Each wall is flat, endless, passes through zero and stands at right angles to its row. A trip goes straight from one point to another. List the walls that it crosses, first one first.
In the rows, zero is written as 128.

Walls:
(1): [ 84 104  74]
(2): [ 63 129 102]
(3): [188  58  47]
Trips:
[141  80 142] to [180 131 154] => none
[ 87  84 173] to [192 125 199] => 1, 2
[ 91 155 111] to [103  40 136] => 3
[169 133 151] to [194 146 112] => none
[175  91 127] to [151 118 173] => 3
[ 68 154 179] to [150  60 119] => 1, 3, 2

Walls:
(1): [ 41 159 141 139 106 155]
(2): [187 195  34 159  70 148]
(3): [176  49 126 180 126 130]
(4): [121 101 153 143 104 118]
Trips:
[116  39 124 155 168 159] to [100  67  85 196 130 154] => 1, 2
[158 130 182 101 130 143] to [ 32 124 105  64 138 104] => 1, 4

Walls:
(1): [ 71 132 115  72  77 141 147 100 103  99 166]
(2): [124  97 138 147 107 169  67 131 107 142 103]
(3): [120 150 133 152  72 117 170 124 148  77 130]
(4): [126 132  89 124 178 135 134 118 111 122 118]
Trips:
[166 185 135 158 102 120 130 124 121 145 132] to [130 126 149 168 123 113 101 147 150 119 145] => 2
[ 98 127 139 139 164 102 155 111 142  93 182] to [136 161 145 107  94  72  80 159  85 103 130] => 4, 2
[134  93 155  86  92 159  49 160 176 137 189] to [ 97 171 106  63  82 118 154 125 130 169 184] => 2, 3
[224 128 249 154 154 128 130  96 113 222 140] to [163 138 136 147 113 170  84 143  84  98 137] => none
[ 97 127 149  66 167 156  92 119 141 187 131] to [113 145  95 129 150 131  91  72 139 155 115] => 1
[167 230 133  69  88 117 125  97  98  83 122] to [136 136 117 122 110 115 152 147 162 136 216] => none
[127 124 147 116 157 157 178 145 113 147  99] to [140 106 128 164 141 105 157 166 107 107 136] => 3
[ 90 134  99 155 105 233 180 138 101 159  60] to [112 170 173  84 167  98 141 155 111 162 165] => 3, 2, 4
[160 135 100 124 193 187 113 180 170 157 111] to [150 104 179 123  76 104  93 184 129 110 151] => 4, 3

Walls:
(1): [136 221 135 155  46 152  64 127 106 123  88 153 160  52]
(2): [ 92  73 178 113  99 132 129  96 193 134 123  93 101 180]
(3): [110 149 140 245 154  94 171 180  90 184 170 132 127 148]
(4): [147  91 128  67  83 141 188 165 108 184 147 175 166 173]
(5): [147 111 201 155 127  98 191 105  83 119 124 123 150 106]
Trips:
[180  76 162 145 130  93  98  69 126 143 121 106  70  93] to [135 143 107 152 160 127 138 123 148 164 169 137 106 213] => 3, 5, 4
[ 33 179 211 142  92  96 173 173 104 213 123  88 199 183] to [ 70  78  80 121 118 140 140 161  82  91 101 104  93 146] => 1, 5, 3
[132  73 148 146  72 187 197 123 162 140 100 164  84 171] to [153 157  66  94 126 151  41  95 117 127 167 127 238 124] => 5, 1, 2
[220 118 161  82 153 177 134  62  80  98 138  87 102 181] to [116 123 119 105 179 117 101 123 145 165 192  71 172 142] => 5, 4, 3
[160 137 151 118  67 205 135  97 152 237 170 169 149  91] to [126 165  91  89 140 147  80  78  87  74 138 134  70  65] => 2, 4
[101  98  61 104 109  25 124 157 101 164 165 137 127 164] to [138  98 187 143 141  77 148 197 157 165 122  92 140 124] => 2, 5
[211 103 103 113 103  83 109 158  63 111  58 149 201 162] to [ 87  62  62 152  52 146 124 186 141 101 175  80 188 136] => 5, 3, 2, 1
[134 154  92 124  98 120  93 168 122 133 122 129 131 175] to [ 50 110 134 125 172 107 113 137 111 116 103 132  70  84] => 4, 1, 2
[ 92 117  70 156 212 114 156 193 149 141 161 117 175  84] to [137  90 165 144 183  82 126 134 126 131 135 150  14 156] => 5, 2

Walls:
(1): [118 136 119 173 110 168 138 145 156  85 196 126 105  93 166 182 134 164
 178 130 162 185 148  76]
(2): [ 94 102  94 103 141  67  86 178 138 175  89  94 145 114  73  84 215 120
 133 117 115 176 123 146]
(3): [143 165 130 151  97 111  81  98 115  88 110 138 139 120 113 107 126 180
 160  63  74 179 180 129]
(4): [107  72 119 114 184 134 105 159 100 140 106  77 102 149 161  70  26 144
 135 148 175  96 144 144]
(5): [101 124  88 181 128 212 111 129 153 112 163 162 119 133 185 133 131 129
  91 129  96 191 172  95]
(6): [130 150  63 121 107 125 101  87 132 119 146 112  99 150 135 138 185 163
 140  87 130  95 161 117]
Trips:
[136 144  97  88 154  88  51  79  93 197 192  90 132 165  74 115 119  77
 170  75  98 133 143 125] to [137 183 124 127  92  82 132  59 182 126 107  84 148  73 121 116 131 143
 194  77  98 158 111 122] => 4, 1
[ 86 157 174  86  81 110  83  82 155  68 162 158  91 160 170  92  75 147
 132 124 123 133 205 109] to [153 143 149 160 129 118  94 109 154 111  84 120 103 133 177 144 107 115
  82 185 152 137  87  85] => 6, 3
